Rows are points. To make a cloud, some directions were put in groups of two or more. Within a group, all points are equally far from the middle, so they leave a hole (a ring in 2 directions, a hollow ball in 3). The other directions are filled evenly. Then the cloud was stretched, turned, moved and blurred a little. Count the holes, and give their numbers of directions, smallest first.
In the rows, zero is written as 128.

Cloud, 20 rows:
[[143 152 157]
 [167 158 139]
 [145 158 156]
 [142 133 184]
 [151 121 113]
 [ 64 139 115]
 [100 125 112]
 [100  91 136]
 [111 170 125]
 [159 118 129]
 [139  92  96]
 [123 110 155]
 [ 96 158 108]
 [146  78 123]
 [151 109 113]
 [123 108 131]
 [128 191 134]
 [177 142 151]
 [160 137 140]
 [152 159 111]]
Holes: 0

Cloud:
[[150 149 166 166]
 [135 133 170 165]
 [121 156 109 167]
 [112 109 111 190]
 [125  83  90 145]
 [154 140 110 102]
 [157 134 163 153]
 [ 97 123 121  86]
 [122 147 185 129]
 [154 141 150  68]
 [144 119 170 150]
 [135 155 114 152]
 [ 92 141 102 104]
 [141 110 147 135]
 [ 93  98 147 128]
 [136 151 133 154]
 [115 170 151 144]
 [133 158 100 145]
 [110 169 114 105]
 [103 156 138 153]
 [139 166 119 115]
 [114 165 112 101]
 [115 134 172 104]
 [101  97 146 100]
 [124 121 156 168]
 [154  91 136 107]
 [135  93 103 125]
 [139  75 134  96]
 [130 109 146 187]]
Holes: 0

Cloud (54 x 6):
[[147 106 118 121 117 155]
 [ 99 103 117 125  83 157]
 [140 165 131 127  84 150]
 [123 136 118  90  88 178]
 [ 85 140 134 114 129 112]
 [ 93 160 132 102 131 146]
 [148 128 104  82 103 125]
 [162 120 141 123 112 142]
 [130 155 134 127 102 191]
 [111 108 117 109 162  85]
 [ 78 121 101 109 124 180]
 [141 136 150 108 172 100]
 [124 138 134 129 155  80]
 [109 137 107 142 148  99]
 [131 132 119  83  96 157]
 [ 62 137  99  92 124 140]
 [ 98 122  76 102 100  85]
 [ 94 134 161 124 107 153]
 [ 84 148 141 117 135 182]
 [ 91 130 140  98 153 161]
 [153 133  92 146 105 106]
 [155 114 137 133 110 140]
 [175 123 106 114 133  82]
 [116  89  71 100 143 101]
 [135 101 118 145 149 122]
 [149 119 113 126 167  73]
 [ 92 151 117 130 151 130]
 [147 124  68 110 137 115]
 [151 161  92 117 142 106]
 [111 130 167 128 172 106]
 [125 108 120 143 105 143]
 [107 145 160 130 101 158]
 [145 132 108  81 112 121]
 [118 111  84 102 157 112]
 [ 81 129  74 116 125 129]
 [ 92 118 145 126 164 105]
 [198 138 128 131 127 134]
 [176 134 135 167 129 121]
 [140 104  93 121 133 146]
 [ 94 124  72 105 136 135]
 [ 76 133  73  95 120 119]
 [169 178 118 146 136  93]
 [160 163 124 151  96 158]
 [ 89 108  89  97 117  80]
 [112 110 112 126 160  83]
 [158 157  83 136 134 117]
 [ 90 121 168 133 158 133]
 [108  92 118 119 141 153]
 [ 61 130 111 117 133 130]
 [107  88 101 115 145 138]
 [173 152  80 114 115 118]
 [ 80  94 110  92 148  98]
 [157 158 142 105 162 113]
 [160 129 115  92 119 109]]
Holes: 2 (2, 3)

Cloud (84 x 8):
[[166 141 128  95 114 157 136 138]
 [141 140 156  83 104 166  76 138]
 [134 144 184 129 159 108 143 112]
 [134 124 149 119  93 148  59 161]
 [143 166 134 111 123 134 128 154]
 [148 167 131 137 147 154 139 125]
 [115 103 104 131 162 144 103 122]
 [202 130 108 111 126  96 130 154]
 [157 162 118 144 153 143  98 145]
 [124 161 150  92 142 144 138 115]
 [151 125 133 105 142 123 167  65]
 [ 72 106 131 139 137 119 138  87]
 [198 145 130  96 118 116 120 156]
 [114 113 190 142  95  81  96 145]
 [128  70 124 123 120 132 170  67]
 [120 148 156  96 141 132 133 121]
 [158 132 150 118 138 136 100  88]
 [ 89 128 132 109 160 133 126 129]
 [148  96 143 130 175  84 105 125]
 [162 109 145 126  83 111  78 122]
 [167 103 159 139 143 105 139  95]
 [114  87 133 141 152  89  66 133]
 [110 128 145 135 137 101  94 135]
 [112 166 147 144  89 167 114  92]
 [144  84  94 102 135 129 112  81]
 [ 69 133 128 119 151 123  99 131]
 [116 122 166 174 157 119 147 130]
 [121 128 128 119 137 149 138 118]
 [148  63 130 148 122 116  98 108]
 [144 115 113 116 154 172 146 130]
 [156 130 148 124 168  75 125 129]
 [145 118 159 131  88 119 116  94]
 [121 143 119 152 137 172 156 105]
 [119  97 137 114  69 141 110  81]
 [155  62 158 147 148 110 124 115]
 [134 181 152 127 138 147 107 131]
 [139 141 177 119 124 151 143 145]
 [131 158 141  84 101 128 183 121]
 [145 128 107 120  82 157 169 120]
 [144 154 113  96  90 178 124 146]
 [176 131 128 113 139 140 171  90]
 [ 99 189 163 125 140 151 186 116]
 [122 118 130 147 136 111 120  71]
 [173 125 134 109 103 110 100 170]
 [ 91 127 107 157 140 141 121 124]
 [135  81 168 138 130 141  84 113]
 [148 118 134 135 130 106 158 104]
 [125 118 156 151  92 146 142 125]
 [160 110 132 115 154  85 100 123]
 [205 123 113 121 195 137 146 128]
 [126 128 174 122 152 119  82 100]
 [120 112 166 136 119  88 110  85]
 [132 126 151 136 145 128  46 131]
 [153 149 119 149 171 132 150 118]
 [141 149 135 168 102 131  56 132]
 [115 119 133 139 116 137  44 130]
 [122 129 133 123 109 164 153  78]
 [101 129 132 116 182  98 136  85]
 [ 84 147 163 158 104 155  92 127]
 [134 114 115 151 122 156 135 136]
 [152  89 103 141 120  81  72 111]
 [126 138  90 138 134 122 121 146]
 [164 146 147  91  94 135 140 136]
 [147 129 143 145 134 124  80 103]
 [129  96 163 126 137 141  73 154]
 [121 100 150 150 180  98 118 158]
 [168 124 144 119 136 126  99 153]
 [112 123 102 104 101 127 101 123]
 [100 118 141 103 121 137 148 117]
 [143  83 127 147  88  89  66 114]
 [147 108 109 117  95 141 155 114]
 [151 119 158 109 126 148  84 149]
 [135 129 176  89 132 143 177 128]
 [134 160 120 131 167 127 148  72]
 [103  99 167 112 135 125 106 104]
 [124 125 105 132 109 127 150 119]
 [139 122 138 104 126  85 105  98]
 [147 117 101 128 186 121 167  89]
 [ 87 150 173 126  98 138 164 138]
 [130 163 151 109 156 124 120 104]
 [100  89 133 109 110 155 137 162]
 [139  73 190 116 118  88  89  98]
 [101  93 137 137 148 116 173  69]
 [133  98 189 141 123 128  86  93]]
Holes: 0

Cloud:
[[175 119 142  74 148 114 160  88 115]
 [139 137 125 120 140 139 146  75 140]
 [153 119 113 131 165  97 131 125 135]
 [167 144 122 100 140  69 160  85 114]
 [147 143 142 123 164 116 128 172 103]
 [134 149  94  78 155 131 123 148 117]
 [105 151 191 108 136  77 170 107 121]
 [124 172 128 106 113 163 151 131  97]
 [105 104 149 114 185 114 129 151 105]
 [139 162 128 107  97 136 125  94 135]
 [130 171 107 105  97 122 115  54 125]
 [123 178 151 123 105 139  66 117 102]
 [162 152 126 129 119 145 142  99 130]
 [126 114 133 128 124  40 149  93 112]
 [134 119 104 125 172 148 132  99 153]
 [164 148 140 158 136 112 114 102 130]
 [143 178 114 113 130 124  99 107  88]
 [112 169  84 143 132 123 144 111 103]
 [130 104  97 132 154 110 165 130 153]
 [125 144 129 108 102 139 129  71  96]
 [108 143 142 115 151  97  87 140 144]
 [128 139 146 137 153  87 130 103 120]
 [ 64 169 113 118 131 135 117 122  82]
 [141  97 122 100 106  88 154 110 141]
 [169 119 139 109 135 128 116 105 157]
 [117 143 162 144 130 159  89 112 112]
 [ 78 154  95  86 108 131 111 119 125]
 [140 138 108 150 150  69 119 161 138]
 [148 148 120  97 162 137 144 150  85]
 [ 98 175  94 128 110 168 119 106  52]
 [140 134 109 149 120 162 127 107 112]
 [116 157 146 131 104 125 113 115  81]
 [154 147 135 170 147 114 107  98 169]
 [143  89  77 134 146 112 121 126 157]
 [ 98  97 132 157 152 156 117 120 110]
 [133 158 132 114  94  68 155  77 140]
 [131 177 169 134 108 167  60 110 140]
 [160 140 107 142 133 172 120  90 144]
 [ 97 136  92 119 164 136 141 106 100]
 [157 143 153 109 146 156 112  88 141]
 [172 163  93  92  64  95 126  79 140]
 [145 130 142 120 124  93 141 106 149]
 [145 118 103 121 116 175 140 156 101]
 [157 149 134 124 116 114  99 119 121]
 [136 153 136 134  78 114 151  94 128]
 [136 142 123 154 153 139 102  98 151]
 [139 118 152 154 166 149 139 142  95]
 [151 121 118  87 151  79 169 115 143]
 [182 113  76 137 170 129 123 141 150]
 [110 150  77 107 148  88 137 147  71]
 [138 120  89 115 124 126 180 130 111]
 [150 136 130  97 168 126 132 144  91]
 [155 100 157 147 156  41 155 117 161]
 [183 152 126 139 123 104  76  97 200]
 [189 131 123 137  92  97 137 138 150]
 [115 171 127  87 113 148 123  90 133]
 [138 156 117 141 152 133 124 148 146]
 [143 180 106 105 136 112 147 109 100]
 [170 146 127  91  86 121 135  85 123]
 [ 78 188  99 106 102 103 102 131  98]
 [128 128 113  83 137 158 113 130 124]
 [150 148 161 152 136 111 127 158 131]
 [ 88 146 135  97 121 149 143 135  95]
 [132 107 121 151 142 149 129 142  90]
 [149 145 146 127 113 168 111 124 110]
 [146 132 106 114 138 150 136 119  89]
 [124  94 145  96 150 145 162 104 121]
 [ 95 137 136 129 172  86  81 157 148]
 [163 133 125  85 133  92 169 106 126]
 [122 124 125 115 179 139 111 164  91]
 [114  90 136 116 131 151 111 143 154]
 [131 158 124 117 142 133 100 115 156]
 [144 130 140 179 141 122 138 129 158]
 [185 152 116 101 111  77 162  77 131]
 [139 133 110  76 150 148 168 159  65]
 [109 154 131 127 135 127  59 131 119]
 [167  74 126 128 173  96 153 107 143]
 [144 197 116 105 116 153 118 105 136]
 [127 164 105 126  78 165 155 118 111]
 [166 154 103 126 115 121 108 115 142]
 [123 147 109 147 144 114 128 102  91]
 [121 159 127 105 151 113  95 149 113]
 [152  97  94 139 179 107 126 144 181]
 [144 189 143 123  95 139 121  94 135]
 [138 143 105 114 151 124 123 172 119]
 [143 100  90 129 161 138 111 152 168]
 [116 145 119 136 144 194  83 163  99]
 [145 129 139  90 157  92  90 102 168]
 [136 108 141  95 142 168 167  89 125]
 [118 161 108 103 143 174 148 106  93]
 [189 113 120 142 143 143 138 108 155]
 [176 154 113 122 142 137 125 110 140]
 [101 163 120  94 110  30 144 122 108]
 [ 91 125  82 125 144  86 167 127  75]
 [119 140 127 116 154 143  57 127 115]
 [149 129 116 115 141 162 122 157  98]
 [175 119 111 141 115 198  89 102 128]
 [139 135 138 144 155 111 135 133 123]
 [136 123  91 116 148  91 185 133  71]
 [146 114 139 123 168 131 100 141 132]
 [ 78 113 140 120 161 130 116 153  97]
 [142 140 130  92 142 116 143  97 126]
 [141 146  89 109 160 171 145 109 118]
 [140 148 103 111 119  85 155  69 111]
 [121 135 105 128 153 121 117 160  90]
 [119 108 135 117 182 111  99 155  93]
 [133 165  99 119 156 187  90 138 100]
 [139 164 131 118 124 154 100 109 145]]
Holes: 0

Cloud:
[[112 148 126 166 115 136 110  90 107]
 [ 90 122 133 112 163 130 135 150 144]
 [117 100 157 128 149 133 121 120 132]
 [133 112 120 119 110 111 115 120 105]
 [162 117 155 134 121  96 123 140 135]
 [ 97 133 204 177 144  92 143 103 104]
 [136 189 106 122 122 129 113 148 126]
 [112  81 152 124  60 100 140 115 152]
 [122 133 130 178 176 120 143 114 112]
 [155  97 119 111 142 144 131 180 137]
 [171 165 146 120  93  94  58 148 134]
 [132 183 158 141 170 153  95 142 136]
 [ 77 139 151  98 135  84 161 136 130]
 [150 118  88 104 127 101 128 103 130]
 [ 57 119 177 142 101  98 141 104 133]
 [124 170 180 135 149 155 105  98 144]
 [136 157 157 178 139 141 143  94 171]
 [ 92 127 124 147 126 120  91 122  92]
 [152 154 116 151 171  79 134 121 128]
 [156 136  96 179 144 103 132 110 166]
 [121  95 117 168 180 123 155 109 133]
 [143 129  78 145 139 105 117 137 116]
 [109 145 150 175 144  87  93 111 108]
 [173 141 117 118  94  69 119 129 103]
 [ 80  66 114 146 113 100 113 129 123]
 [ 61 144 184 150 100 122 118 110 113]
 [134 136 102 139 118 105  86 141 160]
 [127 119 142 192 127 106 101 127  98]
 [ 83  91 136 148 158 122 166  97 114]
 [139 135 134 165 142 116 144 148 108]
 [116 101 163  86 107  72  99 159 145]
 [119 138 184 138 143 152 116 114 118]
 [159 158 119 121 177 113 143 162 124]
 [158 150 137 135 102 114  85 137  91]
 [129  70 135 110 121 136 154 113 139]
 [ 85 117 183 150 138 120 134 121 162]
 [ 96 114 175 144 125 158 124 155 112]
 [141 176 139 172 146  82 133 149  96]
 [ 93 148 138 134 110 134 105  88 120]
 [ 87 109 142 127 119 124 134 132 150]
 [118 174 141 118 128  86 150 117 129]
 [134 131  65  75 177 118 130 137 154]
 [ 91  88  98  96 144 100 165 149 157]
 [140 129 128 135 126 128  93 124 107]
 [ 97 168  98 108 164 131 134 124 135]
 [ 94 149 116 119 136 165 104 115 138]
 [102 149 120 171 131  93 138 148 154]
 [106 188  91 139 147 118 128 129 163]
 [ 74 122 144 151 180 113 154 122 105]
 [115 145 138 144 100 144  83 111  93]
 [123 161 150 156 134 159 126  99 114]
 [ 92 139 153 188 133  85 128 128 111]
 [144 169 121 174 150 138 133 149 134]
 [103 106 190 182 171 138 148 132 117]
 [150 143 167 138 136 128 102 121 115]
 [134 139 172 158 154 122 132 145 103]
 [153 108 117 125  99  74 137 163  96]
 [107 113 125 147 158 133 113  77 115]
 [139 153  92 120 170 126 129 141 111]
 [108 134 149 151  79 103 128  87 162]
 [138  86 184 105 135 136 130 133 109]
 [ 95 126 152 121 154 155 119 126 163]
 [133  94 129 126 107 119 143 129 142]
 [109 146 165 140 170 102  93 105  96]
 [153 114 109 164 165 115 124 109 150]
 [149 126 152 114 158 151 170 165 141]
 [118 179 147 118 151 111 138 102 163]
 [109 146  94 100 122 131  90 169 132]
 [ 89 143 175 137 126 146 119 152 158]
 [109 138 121 158 151 118 120 105 152]
 [149 118 143 142 130 147 161 137 127]
 [103 173 125 135 108  86  86 115 149]
 [115 161 134  93 120 120 135 145 138]
 [115 161 138 133 169 119 143 117 149]
 [126 145 138 157  80  79 123  80 156]
 [ 84 127 130 142 134 133 133 183 112]
 [100  67 104 134 101 110 147 121 145]
 [ 77 127 165 128 109 125 135  89 165]
 [110 142 161 155 175 101 134 131 145]
 [150 174 181 149 146 122 111 131  81]
 [ 84 162 131 168 123 148 114  89  99]
 [169 112 167 126 113 119  96 127 122]
 [132 113 144 185 108  98 105 123 109]
 [136  93  80 140 100 156 142 116 125]
 [ 73 121 127 119 145  96 163 144 110]
 [123  98 156 152 142 107 151  94 133]
 [102  94 193 136 138 123 133 103 156]
 [ 87 126  97 118 103  97  90 141 150]
 [ 66  99 185 139 154 126 128  83 115]
 [113 156 103 119 116  86 117 137 149]
 [ 85 126 131 170 103 146 175 116 172]
 [125 156 160 133 169 105 163 161 152]
 [104  73 132 159 137 100  95 148  99]
 [159 137 152 127 146  89 155 157 109]
 [163 144 164 150 134 120 146 152  93]
 [146 161 147 137 119 137 100 177 144]
 [112 139 147 169 151 130 140  99 123]
 [ 56 138 181 184 101 109 116  78 130]
 [171 105 151 112  80 118 137 140 134]
 [ 97 147 136 149 108 106 111  76  97]
 [118 150 152  90 181 128 133 155  94]
 [135 136 163 149 142  55 108 152  90]
 [119 123 149  80 116  74  95 147 144]]
Holes: 0

Cloud:
[[109 116 132 104 119 135 140 128 138]
 [140 148 148 172 138 155 139 178 132]
 [137 132 128 179 175  99 157 150 145]
 [129 128 163 110 151 132 131 166 144]
 [123 127 110 153 128 132 155 154 124]
 [101 105 121 142 129 106 142 118 172]
 [133  90 148 126 142 101 165  96 108]
 [198  84 140 132 120 127 132 140  89]
 [ 73 164 132 159 131 153 118 140 144]
 [ 80 104 131 110 111 117 165 136 145]
 [122 153 150 116  75 139 109  93  94]
 [ 91 163 126 172 123 119 110 130 117]
 [156 148 134 156 147 134 167 145  91]
 [120 126 104 164 131 154 114 130 144]
 [116 159 132 164  98 153 114 161 134]
 [113 163  97 188 141 134 121 141 102]
 [175 140 157  54 122 168 171 159 124]
 [ 82 145 127 102 128 143 192 171 132]
 [108 159 132 145 145 134 190 128 119]
 [ 89 117 138 131 123 121 135 151 177]
 [110 117 104 109  90 137 150 104 151]
 [141  93 103 189 112 124 132  92  95]
 [158 123 163 116 114 143 174 145 103]
 [175 136 137 179 149 125 125 144 142]
 [138 148 127 138  94 123 164 188 118]
 [127 130 160 169 117 135 135 193 103]
 [194 120 159 156 130 121 179 133  57]
 [153 146 114 179 138 131  80 128 121]
 [152 105 140 141 128  96  85 134  83]
 [145 116 133 180 136 164 106 124  93]
 [113  76 114 157 111 131 130 131 142]
 [129 134 167 104 153 156 162 139 131]
 [175 140  98 145 128 138 156  92 139]
 [141 101 133 122 138 154 182 124 147]
 [124 136 153 153 130  90 122 181  82]
 [ 98 104 170 141 111 109 147 121 103]
 [136  79 158 129 128 162 141 162 129]
 [155 116 160 102 101  95 176 135 126]
 [147  96  92 191 143 154 170 151 129]
 [148 104 118 169 108 131 147  97  80]
 [156 103 124 109  89 113 135  79 100]
 [105 152 111 141 150 135 187 175 150]
 [158 109 148 144 142  92 129 105 165]
 [102 143 156 159 159 140 198 143 139]
 [126 142 108 161 140 164 194 102 147]
 [134 104 128 103 127 108 135 105 162]
 [129 146 159 174 173 103 175 144 117]
 [166 101 112  88 106 155 144 119 112]
 [191 102 107 148 129 124 150  97  99]
 [121 136 152 159 129 151 153 195 139]
 [147 116 117 146 121 146 147  89  92]
 [125 112 129 155 129 146 141  92  88]
 [131 151 121 169 121 113  95 148 105]
 [139 140 171  52 128 150 151 174 121]
 [137 164 124 115 102 162 158 146 161]
 [161 167 128 128 120 151 194 159 127]
 [142 163 124 109 107 103 129  99 110]
 [159  93 163  84 144 145 142 153 135]
 [168 129  88 150 136 113 131 126 158]
 [156 153 128 154 169 143 173 101  81]
 [116 107 157 159 162  98 152 103 123]
 [165 128 130  98 142 118 165 132 124]
 [141 108 137 165 164 148 168 129 161]
 [154 120 116 107 155 140 144  77 124]
 [ 99 124 108 148 145 141 145 163 182]
 [111 177 147 167 144  89 142 184 103]
 [121 127 184 112 128  99 182 146  96]
 [113 124 119 104 116 146 168 111  91]
 [112 178 142 124 106 118 145 126  88]
 [166 144 129 160 119 148 110 147  76]
 [145 143 178 134 168 121 134 146 112]
 [157  96 117  94 109 102  88 149 124]
 [120 151 119 150 104 104 145 148 114]
 [ 99 119 143 205 159 118 163 162 122]
 [165 107 141 134 158 163 136 117 113]
 [113 157 137 134 147 124 174 182 124]
 [135 103 102 166 138 159 146 107 104]
 [119 101 141 153 163 115 133 181 137]
 [120 121 170 106  89 136 114 128 115]
 [173  80 122 136 120 126 154 128 102]
 [171 128  89 117 127 110 141 108 167]
 [133 121  89 169 118 113 146 143 129]
 [153 128 109  64 130 115 153  99 134]
 [111 105 153 162  80 105 120  85  83]
 [ 96 126 173 130 124 152 133 141 139]
 [124 174 130 105 134  96 132 131 138]
 [136 153 135 188 119 148 122 169  88]
 [102 135 123 132 122 118  83 122 107]
 [117 113 175 142 133 110 126 151 104]
 [182 134 125 145 109 108 124  81  76]
 [ 86 174 119 107 126 126 162  95 149]
 [149 121 155 132 159 135 135 117 129]
 [108 105 164  99  97 161 155 144 142]
 [112 140 171 171 114  99 160 142 105]
 [ 79 169 133 127 110 110 135 102 110]
 [161  98 101 142 149 122 173 128 157]
 [127 112 124  65 105 128 143  99 144]
 [122 127 169 153 128 106  98 119 136]]
Holes: 0
